Each row is a point. Examples show where two turns around zero, p and q, send a point. Write where each new point lands after one turn and then the other. Backwards means that the second turn is done in reverse. Each puzzle has new turns, and all numbers are rounded.

Turn p:
[-1.20,+2.07] -> [-0.60,-2.32]
[+0.67,-2.95] -> [+1.59,+2.57]
[+0.54,+0.88] -> [-1.00,-0.25]
Turn q:
[-1.30,+0.06] -> [+0.54,-1.18]
[-1.99,-2.46] -> [+3.10,-0.65]
[+1.34,+0.47] -> [-1.03,+0.98]
[+1.96,+1.93] -> [-2.61,+0.86]
Where do these land?
p, then q: [-0.70,-2.26] -> [-1.95,+1.35]
p, then q: [+1.51,+0.31] -> [-0.16,-1.53]
q, then p: [-2.57,+0.06] -> [+0.83,+2.43]
p, then q backwards: [+1.77,+1.88] -> [+1.09,+2.34]

Turn p:
[+0.61,+0.76,-0.84,+0.53] -> [+0.28,+0.90,-0.53,-0.88]
[-1.39,-0.90,+1.28,-2.02] -> [-1.69,-1.51,+0.72,+1.68]
[+0.70,+1.70,+1.52,-1.64] -> [-1.63,+1.80,+1.08,+1.15]
[-1.44,+0.66,-1.23,+4.92] -> [+4.22,+0.35,-3.21,-0.09]
[+0.00,-1.86,-3.18,+0.02] -> [-0.07,-2.03,-1.10,-2.87]
[+0.88,-1.64,+1.90,+0.28] -> [+1.02,-0.73,+2.27,+0.66]
[+0.64,+1.27,+0.56,-2.09] -> [-2.12,+1.21,+0.78,+0.35]
Turn q:
[+0.64,+0.53,+3.50,+2.04] -> [+1.09,-3.98,-0.03,+0.21]
[+1.85,+1.13,-0.15,+2.16] -> [+0.40,-1.34,-2.61,-0.80]
[+1.19,+1.89,-0.41,-0.44] -> [-0.14,+0.19,-1.86,+1.36]
[-1.11,+0.78,+0.77,+0.76] -> [-1.11,-1.29,+0.32,+0.13]
[+0.85,+0.70,-0.15,-0.51] -> [+0.32,+0.30,-0.84,+0.78]
[-1.94,-3.81,-1.18,-2.74] -> [+0.55,+3.34,+3.87,-0.87]
[-1.47,-1.21,-2.38,-1.28] -> [-1.11,+2.79,+1.13,-0.79]
Where do these land?
q, then p: [+1.63,-2.06,+0.53,+0.65] -> [-0.99,+0.78,+2.07,-1.31]
q, then p: [-0.71,-0.83,+0.51,+1.76] -> [-1.19,-1.34,+1.10,+0.35]
p, then q: [-2.03,+1.27,-1.84,+0.66] -> [-1.20,+2.37,-1.09,-1.14]
p, then q: [+0.68,+1.66,+0.05,+1.00] -> [-0.61,-0.04,-1.67,+1.02]
q, then p: [+1.46,-2.22,-0.77,+0.12] -> [-1.55,+1.70,+1.24,-0.90]
q, then p: [+2.43,-0.67,+1.69,-0.92] -> [+1.39,+1.09,+1.72,-2.00]
q, then p: [-3.46,+2.86,-0.18,-3.26] -> [+3.15,+0.02,-2.90,+3.53]
